Rows are points. The points of each table are mixes of a few directions, plus a little noise. How many directions does each table use, and how many do they share? Where both have some left over, give the other angles between the two spaces (their principal angles), to ten degrees, smallest first.

First, 6 rows:
-0.3 1.7

-1.0 5.9

0.1 -0.7

-0.4 2.5

0.7 -4.3

0.9 -5.1
Second:
1.6 0.6

5.8 2.1

2.3 0.8

-0.6 -0.2

-4.7 -1.7

1.1 0.4

-5.5 -2.0
Directions: first 1, second 1, shared 0; angles 80

First (9 x 6):
0.5 -3.2 -1.5 -3.9 2.6 0.1

1.5 4.7 -3.0 2.7 -0.8 -0.8

-0.8 2.0 2.8 -0.9 -1.3 1.3

-2.9 -7.3 5.2 -0.8 0.0 0.5

0.1 -0.4 -0.8 2.9 -0.5 -1.1

0.4 6.2 1.2 -1.8 -1.4 1.8

-1.2 1.0 2.7 4.1 -2.6 -0.2

3.2 -1.4 -8.8 1.5 3.4 -3.1

-0.8 -1.6 2.2 -3.8 0.7 1.4
Second, 9 rows:
1.2 -5.4 -4.8 0.4 3.1 -2.3

-0.5 2.3 2.1 -0.1 -1.3 1.0

1.4 -6.1 -5.5 0.4 3.5 -2.6

-0.3 1.6 1.4 -0.1 -1.0 0.7

-1.6 7.4 6.6 -0.5 -4.2 3.2

-1.2 5.1 4.5 -0.4 -2.9 2.2

0.1 -0.5 -0.4 0.0 0.3 -0.2

0.0 -0.1 0.0 0.0 0.1 -0.1

1.0 -4.3 -3.8 0.3 2.5 -1.9
Directions: first 3, second 1, shared 1

First (10 x 11):
-7.9 -6.3 -7.1 -5.7 2.0 3.3 -0.7 -2.1 -6.6 -5.2 -1.7

-0.7 -1.0 -0.9 -0.2 0.4 0.8 0.2 -1.2 -1.3 -0.6 -0.5

-2.2 -1.6 -1.9 -1.7 0.5 0.7 -0.3 -0.2 -1.6 -1.4 -0.3

-4.6 -2.9 -3.7 -3.9 0.9 0.9 -0.9 0.5 -2.6 -2.7 -0.4

5.6 5.7 5.8 3.2 -1.9 -3.7 -0.3 4.2 6.6 4.2 2.1

6.0 4.4 5.2 4.6 -1.4 -1.9 0.8 0.7 4.3 3.7 1.0

2.5 -0.5 0.7 3.5 0.3 2.0 1.8 -4.8 -2.0 0.6 -1.2

2.5 0.8 1.5 2.6 -0.2 0.5 1.0 -2.1 0.1 1.2 -0.3

-1.5 0.4 -0.4 -2.2 -0.2 -1.4 -1.2 3.3 1.5 -0.3 0.9

0.3 1.0 0.7 -0.3 -0.3 -1.0 -0.5 1.7 1.4 0.5 0.6
Second:
0.7 0.1 0.8 2.2 -2.4 2.2 6.3 -2.4 4.0 -1.9 -3.7

-6.5 3.6 -1.7 -3.4 1.1 -1.9 -0.3 -2.2 -2.0 7.1 -0.2

-2.8 -2.9 0.6 1.0 -2.8 -4.0 -1.9 -0.2 -2.2 4.1 -4.0

-0.2 -1.9 -3.7 -0.9 -1.7 -3.2 -0.5 0.9 0.6 0.3 0.9

1.8 -1.9 0.8 0.7 1.3 -0.4 -5.7 3.1 -3.0 -1.1 3.0

2.3 -2.6 3.3 2.0 1.0 0.7 -5.7 2.5 -2.7 -0.7 -0.2

0.2 2.7 -0.8 1.8 2.0 7.5 -0.9 0.9 2.1 -0.6 3.4

3.7 0.4 1.5 -4.5 2.5 -3.3 2.5 -1.9 1.8 -2.6 -3.0

0.8 2.4 -0.8 1.1 -0.9 2.3 6.2 -0.9 1.6 -4.7 4.0
Directions: first 2, second 6, shared 0; angles 50, 80

First, 8 rows:
0.0 0.9 0.8 -1.0 -1.0 -2.5 -1.2 0.0 -1.5 -0.7 -4.5 1.9 -4.4 0.6 -1.0
 -4.3 -0.4 -2.8

3.8 4.9 0.0 5.8 2.2 2.3 3.0 -2.8 -2.3 -2.4 -1.4 -0.5 -3.4 0.3 1.5 -0.6
 -2.9 4.4

1.6 2.2 0.7 1.8 0.5 -0.4 0.9 -1.6 -1.5 -1.3 -2.8 1.0 -3.2 0.6 -0.1 -1.8
 -1.1 0.3

1.7 2.6 1.7 1.0 0.1 -2.3 0.4 -2.4 -2.5 -1.7 -6.0 2.8 -5.9 1.3 -1.0 -3.9
 -1.1 -1.7

-3.6 -4.8 0.0 -5.3 -2.0 -2.0 -2.6 2.5 2.3 2.4 1.8 0.4 3.7 -0.3 -1.4 1.0
 2.8 -3.9

-2.3 -3.6 -0.9 -2.4 -0.5 1.0 -0.7 2.0 2.6 2.0 5.0 -1.7 5.8 -0.8 0.2 4.0
 1.8 0.1

-3.2 -3.2 -4.2 -1.3 -0.8 4.6 -1.8 6.5 3.6 2.7 9.9 -6.2 8.3 -3.1 2.5 3.7
 0.7 3.1

1.9 1.0 2.0 1.5 1.3 -0.7 2.2 -4.1 -0.8 -1.0 -2.0 2.2 -1.0 1.4 -0.7 1.7
 0.0 0.4
Second, 11 rows:
0.3 1.4 0.0 1.3 -0.5 0.0 0.3 -0.7 0.2 -0.9 -1.7 0.4 -1.1 0.2 0.9 -1.5
 -0.5 0.1

-0.5 -2.3 -0.3 -2.4 0.2 0.3 -0.4 2.2 -0.6 1.8 3.6 -1.8 2.1 -0.9 -1.3 2.5
 0.8 0.3

1.3 4.0 -2.2 2.0 -4.2 1.8 1.0 3.0 -0.4 -0.3 -0.8 -4.6 -1.4 -2.4 3.3 -3.8
 -1.2 3.2

0.1 -0.3 -1.2 -1.2 -1.6 1.0 0.1 3.1 -0.7 1.4 2.7 -3.4 1.2 -1.8 0.3 0.5
 0.2 1.6

0.4 2.2 0.8 2.7 0.5 -0.7 0.3 -3.3 0.9 -2.2 -4.5 3.1 -2.4 1.6 1.0 -2.5
 -0.8 -0.9

-0.4 -1.5 0.4 -1.1 1.0 -0.3 -0.3 -0.2 0.0 0.5 1.1 0.7 0.9 0.3 -1.1 1.5
 0.5 -0.7

-2.1 -4.8 5.5 -0.2 8.8 -4.5 -1.5 -10.5 2.0 -2.4 -4.7 13.2 -0.5 6.9 -5.0
 3.9 1.2 -7.7

-0.2 -2.8 -3.2 -5.0 -3.6 2.7 -0.1 9.4 -2.3 4.9 9.9 -9.8 4.7 -5.1 -0.4
 3.6 1.3 4.2

0.1 0.1 -0.7 -0.5 -1.1 0.6 0.1 1.7 -0.4 0.7 1.3 -2.0 0.5 -1.0 0.4 0.0
 0.0 1.0

0.1 1.2 1.1 1.9 1.1 -0.9 0.1 -3.3 0.8 -1.8 -3.7 3.4 -1.7 1.8 0.3 -1.5
 -0.5 -1.4

0.7 2.7 -0.1 2.4 -0.8 0.0 0.5 -1.4 0.5 -1.6 -3.3 0.8 -2.0 0.4 1.6 -2.8
 -0.9 0.2
Directions: first 3, second 2, shared 0; angles 30, 30

First (11 x 32):
-1.6 4.4 6.8 0.0 1.7 -1.5 -1.5 2.2 0.5 8.5 6.8 -2.7 7.3 1.5 -0.1 -2.5
 2.3 3.5 1.7 2.1 1.9 1.4 -3.2 -0.1 2.2 5.0 -2.1 1.1 -5.6 2.8 4.3 -3.1

-0.5 -2.1 0.8 2.9 -0.9 2.2 -3.7 0.7 -3.5 1.7 -4.8 2.8 -4.5 -1.0 -1.3 2.5
 -2.0 -0.5 -2.0 1.5 -1.6 -0.9 0.8 0.8 1.7 -2.9 -1.9 -0.2 2.4 -5.1 1.1
 2.7

3.7 -1.5 -1.8 -2.4 -4.0 -4.0 -0.2 2.4 -1.8 -9.6 3.3 1.0 -3.8 -2.8 4.3
 -3.3 -1.2 0.2 3.9 -3.0 -1.2 -1.3 -4.0 -0.9 -1.2 1.4 4.0 -1.5 -0.7 1.0
 0.1 -2.8

0.6 0.9 0.4 -1.7 1.4 -1.7 3.6 -1.0 1.8 -0.4 2.9 0.1 0.2 2.0 -0.9 -2.7
 0.8 -0.2 0.6 -1.4 0.2 -1.7 0.8 0.0 -1.3 1.9 0.6 0.8 -1.7 4.2 0.9 -0.9

-2.0 -3.5 3.9 1.2 -5.2 1.6 -4.9 5.1 -3.7 -0.5 -2.2 -1.6 0.0 -5.2 1.9
 -1.3 -0.9 0.9 0.0 -2.2 -4.1 1.8 2.0 1.5 -0.3 -1.9 4.5 1.4 -4.0 -0.4 1.8
 3.1

2.9 2.9 -3.2 -1.4 3.5 -1.5 2.7 -3.7 0.9 -3.4 1.1 2.0 -2.9 3.1 -0.5 0.5
 -0.9 -2.5 0.5 1.6 4.0 -2.8 -1.6 -2.1 -0.1 0.0 -4.2 -1.9 4.4 -1.7 -2.6
 -2.7

-1.7 -1.7 3.8 0.6 -2.9 1.5 -3.2 3.3 -2.8 0.1 -1.5 -1.5 0.1 -3.2 0.8 -1.5
 -0.8 -0.3 -0.3 -1.5 -2.3 0.7 2.6 0.8 -0.5 -1.8 2.4 1.4 -3.1 -0.1 1.0
 2.4

0.4 -5.0 -2.7 2.0 -3.6 -0.8 -1.2 1.5 -0.6 -0.5 -2.0 3.2 -3.4 -1.8 0.6
 1.8 0.0 3.2 -0.1 -0.9 -4.8 0.9 -2.8 2.1 1.1 0.7 3.5 -0.5 0.9 -0.7 2.8
 1.4

1.0 -2.3 -6.3 0.9 1.9 0.4 4.1 -4.3 2.7 -0.8 -3.7 3.9 -4.3 2.9 -2.7 3.4
 -0.1 -0.6 -2.2 0.2 -1.0 -1.4 0.8 0.8 -0.3 -1.0 -0.8 -0.8 5.3 -0.6 -1.2
 1.5

-0.4 3.1 -2.1 -4.0 3.4 -0.5 7.0 -3.5 5.8 -2.1 3.1 -4.2 5.6 2.8 -0.5 -2.3
 2.3 -2.3 0.4 -2.1 3.2 0.4 3.7 -1.3 -3.7 1.1 1.1 1.0 -1.4 6.6 -4.1 -1.4

-2.6 4.7 0.5 1.9 4.6 4.4 -2.8 -2.8 0.7 7.1 -3.1 -2.9 5.8 1.7 -1.6 5.4
 0.5 -1.5 -2.4 5.7 5.6 3.0 0.9 -1.8 2.3 -2.5 -7.1 -1.0 3.7 -6.2 -4.0 0.0
Second, 9 rows:
2.9 -0.7 -5.3 -5.3 -3.8 0.1 1.1 0.1 -1.1 -18.6 -2.1 -4.1 -2.4 -5.3 6.0
 -2.5 -2.7 -7.0 2.5 -5.2 2.4 0.0 3.8 -3.4 -5.7 -5.7 5.2 -1.7 2.0 -0.5
 -9.9 -0.5

0.2 -2.1 0.8 1.2 -1.5 -1.1 -0.6 1.4 -0.8 1.8 0.5 2.2 -1.9 -0.2 -0.4 -0.4
 0.1 2.4 0.1 -0.4 -2.9 -0.5 -1.7 1.5 1.0 1.6 1.3 0.4 -1.1 0.8 3.7 0.5

0.9 -2.6 -4.0 -0.9 -3.2 0.9 -1.0 0.4 -0.9 -8.1 -3.6 -0.8 -2.2 -3.5 2.9
 1.2 -1.4 -2.2 0.4 -2.1 -0.7 1.2 1.1 -0.7 -1.8 -3.5 3.2 -1.2 2.4 -2.2
 -4.3 1.1

0.0 -0.2 2.7 1.4 -1.1 0.7 -3.8 1.9 -3.6 0.8 -1.1 0.9 -2.1 -1.5 0.3 0.1
 -1.5 -0.1 -0.1 1.1 -0.3 -0.6 -0.6 0.0 1.4 -1.2 -1.4 -0.2 -0.1 -3.3 1.3
 0.6

-0.1 -1.5 0.0 0.7 -0.1 -1.8 2.1 0.1 1.7 3.5 2.1 2.0 -0.1 1.6 -1.4 -0.6
 1.5 3.2 0.0 -0.6 -2.7 -0.3 -1.7 1.8 0.7 3.3 1.5 0.8 -1.7 3.4 4.1 -0.1

-2.2 2.8 -1.9 0.5 5.3 1.3 4.2 -4.3 5.9 8.2 0.6 -1.4 6.4 4.8 -3.4 3.0 3.2
 1.4 -2.0 2.7 2.5 2.1 0.7 0.2 0.7 2.1 -3.2 0.5 1.2 2.2 -0.8 -0.4

-1.7 1.2 3.5 3.2 2.0 1.4 -2.8 0.2 -1.2 9.2 -0.5 1.4 1.1 1.8 -2.6 2.2 0.3
 2.2 -1.7 3.8 0.2 0.3 -1.3 0.9 3.3 0.9 -4.3 0.4 0.0 -2.8 3.5 0.6

1.0 3.4 1.2 -3.1 1.3 -0.4 1.1 -0.5 -0.3 -4.8 2.1 -2.8 1.1 -0.1 1.3 -2.9
 -0.8 -3.7 1.3 -1.0 3.7 -1.3 2.1 -2.3 -2.2 -1.1 -0.9 -0.1 -0.8 1.0 -3.5
 -1.7

-0.9 -0.3 2.9 2.2 1.0 -1.1 -0.2 0.7 0.2 8.1 2.1 2.6 0.2 2.3 -2.6 0.0 1.2
 3.9 -0.6 1.6 -2.1 -0.7 -2.3 2.0 2.5 3.6 -1.4 1.0 -2.0 1.5 6.0 0.0
Directions: first 6, second 4, shared 4
